Each point is reached from the start by the listed moves, each made once or not at all, plus a little noise. Say if it took an odd or an even number of moves. Then give how often each move was made.
(in the rows, 128 means zero)

Moves:
(1): [119  84 146 115 155]
(2): [157 133 155 153 150]
Start: [144 103 153 126 154]
Points:
[162  66 201 138 202] => even (1, 1)
[170 107 180 150 176] => odd (0, 1)
[147  99 153 128 151] => even (0, 0)

Moves:
(1): [141 157 121]
(2): [ 91 139 130]
(3): [136 115 171]
Start: [143 148 160]
Points:
[118 186 154] => even (1, 1, 0)
[128 175 198] => odd (1, 1, 1)
[150 136 205] => odd (0, 0, 1)

Moves:
(1): [ 99 132 135 120 108 124]
(2): [169 116 176 111 141 130]
(3): [123 137 154  88 160  98]
(4): [141 149 121 161 105 142]
(5): [186 122 143 156 118 120]
(6): [119 122 130 137 145 124]
Start: [125 146 140 140 115 121]
Points:
[133 144 223  75 141  85] => odd (1, 1, 1, 0, 0, 0)
[224 123 203 153 118 115] => even (0, 1, 0, 0, 1, 0)
[152 134 218  94 176  91] => odd (0, 1, 1, 0, 0, 1)
[195 131 211 144  98 105] => odd (1, 1, 0, 0, 1, 0)

Moves:
(1): [146 129 148  95 104 122 124 125]
(2): [160 139 146 115 152 173 184 126]
(3): [113 160 108 113 142  90 151 129]
(4): [194 116 163 117 156  97 122 188]
(5): [101  99 108  91 160 100 148 145]
(6): [ 99 102 162 116 111 156 111 144]
(7): [120 104 134 172  99  88 135 107]
(8): [109 145 105  94  97 131  99 156]
Start: [128 168 119 128 120 154 112 119]
Points:
[179 173 131  82 117 125  77 207] => even (0, 0, 0, 1, 0, 0, 0, 1)
[127 160 123  73 135  85 215 113] => odd (1, 1, 1, 0, 1, 0, 1, 0)
[129 167 118 127 119 155 112 120] => even (0, 0, 0, 0, 0, 0, 0, 0)
[206 118 232 102 105 150 147 170] => odd (1, 1, 0, 1, 0, 1, 1, 0)
[160 188 166  42 138 161 137 222] => odd (0, 1, 1, 1, 0, 1, 0, 1)
[ 93 132 102  69  67  84 106 139] => even (1, 0, 0, 0, 1, 0, 1, 1)

Moves:
(1): [148  99  98 127 123 108 145 125 114 107 139  95 146 127]
(2): [147 135  99 132 112 122 105  97 116 115 126 104 110 154]
(3): [126 134  94 131 142 150 139 127 117 116 127 106 140 137]
(4): [147 132 152 130 150 115 128 117 121 132 119 142 118 141]
(5): [121 116 111 119 167 108 128 124 121  87 129 115 119 117]
(6): [136 136 140 143 109 142 118 148 116 147 135 121 127 128]
(7): [141 123 140  81 136 129 161 140 110 141 129 155 112 119]
(8): [119 145 142 134 122 132 123 120 135 142 133 140 124  97]
(9): [148  83 135 129 148  96 174 113 153 113  91 152 120 117]
(10): [119 121 118 108 137 123 134 135 105 165  69 149 150 144]
(11): [133 131 134 124 114 139 135 124 121 124 126 146 139 115]
Start: [150 145 138 139 141 114 144 143 145 133  99 146 125 107]
Points:
[190 170 122 114 182 116 154 119  85 117 104 132  79 107] => odd (0, 1, 1, 1, 1, 1, 1, 1, 0, 0, 0)
[181 116  97  80 170  97 214 108 113 155   7 187 111 107] => even (0, 1, 1, 0, 0, 0, 1, 1, 1, 1, 0)
[236 105 105 109 187  74 220  97  88  76  69 142 102  86] => even (1, 1, 1, 1, 1, 1, 1, 1, 1, 0, 1)
[185 103 107 130 166  67 178  84 146  58  54 154 104  94] => even (0, 1, 0, 0, 1, 0, 0, 0, 1, 0, 1)
[211 121 104 108 114 102 160 142  91 128 115 107 110 116] => even (1, 1, 0, 0, 0, 1, 1, 0, 0, 0, 0)

Moves:
(1): [136 127 127 152 155 117 127 128  98 103 171 131]
(2): [115 109 132 136 134 141 134 105 131 145 140  79]
(3): [ 97 164 153 215 125 119 143 142 140 135 135  87]
(4): [121 140 105 114 165 105  78 182 123 110 132 154]
(5): [119 102 152 150 130 140 141 174 152 104 132 147]
(6): [127 144 154 111 132 133 123 140 113 120 136 135]
(7): [166 135  61  94 135 134 101 183  87 145 174 116]
(8): [150 147 178 117 189 108 137 126 132 142 129 148]
(9): [140 131 118 136 124 151 126  93 144 107 138 121]
(10): [170 133 107 152 114 114  97 120 117 102 132 111]
(11): [115 117 122 141 106 176 116 113 133 198 154  89]
(12): [119 137 146 135 176 129 132 127 131 117  87 160]
Start: [143 146  91 107 130  94 151 125 137 141 113 120]
Points:
[162 161 169 109 227  81 157 116 102 142 175 104] => even (1, 1, 0, 0, 0, 1, 0, 1, 0, 0, 0, 0)
[126 169 118 205 221 112 153 226  97 113 192  81] => odd (1, 1, 1, 0, 1, 1, 1, 0, 0, 0, 0, 1)
[180 180   7  72 222  99  77 198 111 110 131 163] => even (0, 0, 0, 1, 0, 0, 1, 0, 1, 0, 0, 1)

Moves:
(1): [134 136 127 151 167 133 133 131 143 107 130 125 143 123 142 161 151 161]
(2): [117 152 128 100 148 138 151 107 119 128 116 163 118 124 135 118 135 132]
(3): [142 135  96 129  96 147 134 131 146 125 109 102 141 133 145 122 135 121]
(4): [129 138 132 100 102 121 143 130 123 120 124 135 129 106 136 130 122 130]
(5): [143 126 129 117 148 114 129 133 136 140 117 136 116 145 147 148 129 120]
(6): [114 132 123 138 137 122 113 126 141 130 121 107 152 148 130 135 140 141]
(7): [133 140 113 128 135 126 130 114 106 123 118 127 109 114 133 118 125 130]
(8): [135 141 120 124 120 145 135 115 129 154 133 136 139 135 126 132 132 124]
(9): [136 117 124 123 117  97 131 162 126 162 109  84 117 125 133 100 139 137]
(10): [126 118 133 136 123 134 127 101 110 142 110 156 144 127 116 109 120 129]
(11): [128 118 121 124 148 136 120 126 141 127 131 131 150 122 123 128 127 124]
(12): [130 117 119 134 140 131 122 116 129 138 128 134 112 126 137 136 132 136]
(13): [126 144 127 131 124 113 128 114 143 126 127 142 137 134 126 119 145 145]
(14): [128 115 130 121 108 117 126 139 124 138 124 130 118 129 108 131 138 117]
(15): [ 96 130 108 132 153 132 132 124 154 141 129 119 149 130 116 119  97 129]
(16): [130 124 135 145 128 131 125 119 133 118 126 116 134 126 131 136 135 127]
(17): [127 129 136 113 120 134 120 130 132 140 120 138 129 127 104 114 122 132]
(18): [117 138 138 136 129 132 120 147 139 121 121 122 134 115 130 118 131 125]
Start: [134 130 117 114 129 131 147  98 109 125 116 136 129 112 117 101 130 129]
Points:
[129 140  75  88 160 144 137  98 158 149  60 136 144 131 147 112 173 120] => even (0, 1, 1, 0, 1, 1, 0, 0, 0, 0, 1, 1, 0, 1, 0, 0, 0, 1)
[130 166  53  97 121 144 142  81 166 191  63 142 132 120 107  78 134 125] => even (0, 0, 1, 0, 1, 0, 1, 1, 0, 0, 0, 1, 1, 1, 1, 0, 1, 1)
[139 120 114 119 143 151 130  47  91 134  80 163 153  87  83  66 119 130] => odd (0, 0, 0, 0, 0, 0, 1, 0, 0, 1, 1, 0, 0, 0, 0, 1, 1, 0)
[171 183  62  37 100 123 204  94  97 181  46 123 103  97 176  73 152 127] => odd (0, 1, 1, 1, 1, 0, 1, 1, 1, 0, 0, 0, 0, 0, 0, 0, 0, 0)
[119 126  45 102 182 140 172 112 167 166  68  99 154 101 129  90 160 160] => even (1, 1, 1, 0, 0, 0, 0, 0, 1, 0, 1, 1, 0, 1, 1, 0, 0, 0)
[126 139  50  84 180 125 164  67 152 184   7 117 168  98 130  84 159 173] => odd (1, 1, 1, 1, 1, 1, 1, 0, 1, 1, 1, 1, 0, 1, 1, 1, 1, 0)
[137 168 124 131 211 144 167  53  98 108  58 184 128  89 155 112 161 155] => odd (1, 1, 0, 0, 1, 0, 1, 0, 0, 1, 0, 0, 0, 0, 0, 1, 0, 1)
[118 146  82 110 164  61 160  90 133 173  45 116 161 114 123  90 156 188] => even (1, 0, 0, 1, 1, 1, 1, 0, 1, 1, 0, 0, 1, 1, 1, 0, 0, 0)
[140 133  90 128 109 116 141 155 173 121  58  36 194  88 140 108 196 161] => odd (1, 0, 1, 1, 0, 1, 0, 0, 1, 0, 1, 0, 0, 1, 0, 1, 0, 1)
[118 175 115 134 178 134 159 107 143 149  77  92 169 113 149 105 197 179] => odd (1, 1, 0, 0, 0, 1, 0, 1, 1, 0, 0, 0, 0, 0, 0, 1, 0, 1)

Moves:
(1): [131 129 138 131 125 114 124 127 124 131 135 134 123 131 119 140 115 124
 112 117]
(2): [125 123 140 143 110 136 120 137 141 132 132 122 119 146 132 122 104 130
 127 146]
(3): [129 143 132 138 140 119 150 127 141 103 150 125 114 132 132 130 126 123
 113 132]
(4): [115 141 133 133 127 125 126 111 132 122 133 118 121 128 138 141 127 130
 137 139]
(5): [134 131 127 125 132 126 110 132 135 134 119 130 122 123 137 134 127 124
 133 119]
(6): [131 134 142 124 134 141 133 122 140 131 106 137 126 139 115 138 108 124
 119 130]
(7): [140 133 128 135 127 136 125 116 148 126 153 118 143 117 131 144 126 117
 120 136]
(8): [138 127 139 108 122 132 127 129 128 119 136 132 155 128 140 123 117 141
 135 138]
(9): [146 109 139 122 117 120 122 126 127 131 130 133 118 126 153 132 134 133
 124 130]
(10): [127 120 126 131 130 132 123 136 149 120 121 133 113 132 112 126 127 122
 145 128]
(11): [105 119 130 114 163 121 118 116 138 131 140 136 134 145 124 123 110 124
 120 142]
(12): [121 114 117 139 130 133 118 117 125 140 116 137 132  93 138 123 113 122
 135 137]
(13): [120 121 140 127 126 126 129 132 137 131 119 114 134 133 128 126 128 122
 131 129]
(14): [107 134 136 119 118 128 132 133 131 139 130 134 114 124 134 127 133 133
 126 131]
(15): [126 120 116 128 120 120 131 140 136 107 131 122 127 123 135 126 129 138
 123 125]
(16): [129 131 129 132 134 123 129 124 139 127 118 132 113 125 128 125 134 134
 126 144]
(17): [147 111 132 130 129 125 143 141 136 147 124 120 131 134 135 142 109 132
 127 137]
(18): [132 146 135 111 140 129 126 112 129 121 143 119 127 106 120 114 131 136
 133 130]
(19): [137 127 107 109 120 115 131 120 126 136 133 125 128 150 129 126 131 120
 128 118]
(20): [123 120 124 125 144 121 133 119 137 135 136 138 138 137 126 115 120 141
 135 120]
Start: [150 128 129 113 141 127 123 134 142 131 131 139 136 123 133 120 145 120
 131 139]
Points:
[130 130 196 104 152 133 101 100 205 129 162 128 168 166 136 152  56 108
 108 192] => even (1, 1, 0, 1, 0, 1, 1, 1, 0, 0, 1, 0, 1, 0, 0, 0, 0, 0, 0, 0)
[147 108 138  89 199  83 130 114 185 134 161 145 134 127 123 107  97 154
 110 158] => odd (1, 0, 0, 0, 0, 0, 0, 0, 0, 0, 1, 0, 0, 0, 1, 1, 1, 1, 0, 1)
[167 123 186 106 171 132 113  85 220 148 159 123 116 136 157 148  75 126
 111 221] => odd (0, 1, 0, 1, 0, 1, 1, 0, 1, 0, 1, 0, 0, 0, 0, 1, 1, 1, 0, 0)
[162 100 145  53 160  96 111  96 200 170 184 144 160 156 200 147  98 134
 135 168] => even (0, 0, 0, 1, 1, 0, 1, 1, 1, 0, 1, 0, 0, 1, 0, 0, 1, 0, 1, 1)
[175 115 183  89 155  91 138 105 205 132 160 146 109 199 170 153  52 127
  90 204] => odd (1, 1, 1, 1, 0, 1, 0, 1, 1, 0, 1, 0, 0, 0, 0, 1, 1, 0, 1, 0)
[159 134 148 109 165  97 135 116 235 130 151 108  88 160 143 111 100 126
 157 174] => odd (0, 1, 1, 1, 1, 0, 0, 0, 0, 1, 0, 0, 1, 0, 0, 1, 1, 1, 1, 1)
[145 164 152  88 160 115 135 106 208 137 144 149  84 154 136  98 106 133
 119 156] => odd (0, 1, 1, 0, 1, 1, 0, 0, 0, 0, 0, 0, 0, 1, 0, 1, 0, 1, 1, 1)
[149  86 158 120 177  99 114  87 249 141 155 159 106 165 137 125  57  92
 100 185] => odd (1, 1, 1, 0, 0, 1, 1, 0, 1, 1, 1, 1, 1, 0, 0, 1, 0, 0, 1, 1)

Moves:
(1): [121 138 135 117  95 132 118 103 112 145 135 116  95 117 110 139 120 126
 128 128 136 120 132 126]
(2): [116 120 128 142 103 132 134 124 104 104 127 136 127 117 108 144 143 112
 118 128 140 126 129 140]
(3): [122 133 122 120 123 123 122 133 116 123 109 132 132 117 116 123 140 124
 146 134 127 131 129 124]
(4): [142 132 129 134 137 130 127 131 123 140 124 118 108 141 126 115 146 116
 138 154 142 103 140 133]
(5): [131 146 120  95 136 129 134 103 152 135 121 131  98 119 121 117 149 115
 132 120 127 103 143 130]
(6): [130 120 121 120 127 134 116 123 128 138 118 142 105 128 142 139 124 127
 133 135 142 121 110 125]
(7): [ 95 129 138 151 117 131 123 141 141 144 123 121 132 137 139 120 124 129
 128 120 131 140 124 138]
(8): [125 126 133 117 127 115 139 138 120 112 100 128 128 118 113 129 133 121
 124 120 130 136 129 127]
(9): [136 150 136 113 137 139 143 145 120 113 117 136 135 123 129 115 143 119
 124 125 158 134 133 121]
(10): [113 131 113 120 126 127 136 137 115 123 132 135 129 143 116 120 118 120
 124 122 126 138 121 112]
(11): [131 120 133 134 126 133 111 152 115 120 133 137 126 128 123 129 133 139
 140 136 139 125 138 152]
(12): [121 128 139 145 120 150 123 137 131 117 121 126 113 125 125 142 140 124
 121 139 128 135 122 134]
(13): [124 133 144 120 122 130 107 119 118 131 123 132 116 132 141 133 119 138
 132 131 136 108 130 120]
(14): [127 114 127 129 123 132 127 131 140 135 125 128 140 139 123 121 128 128
 125 134 119 126 127 127]
(15): [138 128 138 127 147 138 147 122 111 124 135 133 139 140 146  91 137 140
 119 137 126 120 133 142]
(16): [134 125 119 134 121 119 112 126 136 142 132 148 121 132 140 124 145 147
 119 165 115 124 129 127]
(17): [123 154 133  95 123 137 152 140 131 119 134 138 146 136 133 123 139 111
 127 134 131 130 135 147]
(18): [151 130 108 139 123 138 122 119 134 133 116 143 119 143 132 120 130 120
 126 148 131 127 130 129]
(19): [133 120 106 138 119 100 119 117 137 104 142 111 114 127 122 123 131 127
 123 148 122 129 113 117]
(20): [130 115 119 130 118 130 138 134 128 125 123 126 131 131 134 126 127 130
 126 130 127 131 141 123]
(21): [135 127 138 122 126 133 115 139 133 136 145 116 110 147 146 153 163 143
 118  99 132 115 118 147]
(22): [136 115 108 130 103 121 112 136 112 129 127 137 115 126 130 112 131 112
 130 143 107 116 126 114]
(23): [121 119 142 121 130 125 109 114 118 133 134 121 116 127 138 144 129 131
 120 126 135 137 126 112]
(24): [130 135 111 111 135 133 122 126 140 132 127 112 135 125 126 134 125 126
 113 126 127 122 134 126]
Start: [111 125 119 115 123 128 101 126 134 116 147 119 139 124 111 109 131 148
 136 148 131 134 100 132]
Points:
[115 103  93  84  81 130  38 136  79 110 138 102  22 151 112 118 220 169
 111 228 168 102  96 140] => odd (1, 0, 1, 1, 0, 1, 0, 1, 0, 1, 1, 1, 0, 0, 1, 1, 0, 0, 1, 1, 1, 0, 1, 1)
[ 94 152 110  84  54 178  74 179 134 106 112 155  89 143 115  70 234 101
 118 242 166  66 161 172] => even (0, 1, 0, 1, 1, 0, 1, 0, 1, 0, 1, 1, 1, 1, 0, 1, 1, 0, 0, 1, 0, 1, 0, 1)
[ 85 137 124 111  95 122  45 150  94 148 135 143  87 159 146  64 161 136
 128 214 159 112 104  87] => even (0, 0, 0, 1, 0, 0, 1, 0, 1, 1, 0, 0, 1, 0, 0, 1, 0, 0, 0, 0, 0, 1, 1, 0)
[119 167  99  34  94 175 130 105 109 122  85 157  56 156  77  50 198  85
 143 217 161  88 117 150] => even (1, 0, 1, 1, 1, 1, 0, 1, 0, 1, 0, 1, 0, 1, 1, 0, 1, 1, 0, 0, 0, 0, 0, 0)
[104  94  38 123  36 117  40 114 158 131 147 163  43 175 120  94 208 122
 102 204 112  88  64 132] => odd (0, 1, 0, 0, 1, 1, 1, 0, 0, 1, 0, 0, 0, 1, 0, 1, 0, 1, 1, 0, 1, 1, 0, 0)
[127 117 102  63 123 125  34 117 130  94 133 122  42 122 133 120 240 176
 109 200 146  98  88 158] => even (0, 0, 1, 0, 1, 1, 0, 1, 0, 0, 1, 1, 0, 0, 1, 1, 0, 0, 1, 0, 1, 0, 1, 1)
[161 166  99  50 134 148  92 134 137 122  76 141  52 136 114  95 231 110
 150 155 195  81 103 144] => even (0, 0, 1, 1, 1, 1, 0, 1, 1, 0, 0, 0, 0, 0, 0, 0, 0, 1, 0, 0, 1, 0, 0, 0)
[ 74  97 120  99  15 110  11 100 149 138 135  97   8 135 127 128 203 156
  98 190 112  93  96 109] => odd (1, 0, 0, 0, 1, 0, 1, 1, 0, 0, 0, 1, 1, 1, 0, 1, 0, 0, 1, 1, 1, 1, 1, 0)
[114  87  72 172  28 132  56 181 105  59  91 174  69 123 111  97 200 120
 110 249 162 144  89 147] => even (0, 1, 0, 0, 0, 1, 1, 1, 1, 0, 1, 1, 0, 0, 0, 1, 0, 1, 1, 1, 0, 1, 0, 0)
[ 60 123 135 141  74 139  78 156 114  62 167  98  93 145 112 147 198 129
  88 134 177 164  62 127] => even (0, 1, 0, 0, 0, 0, 1, 0, 1, 1, 0, 1, 0, 0, 0, 0, 0, 0, 1, 0, 1, 0, 1, 0)
[106 109 100  92  44 120  77 111  27  78 137 119  73 139  85  47 182 108
 122 225 170  88 118  80] => odd (1, 1, 1, 1, 0, 0, 0, 0, 1, 1, 0, 0, 1, 1, 1, 0, 0, 0, 1, 1, 0, 1, 1, 0)
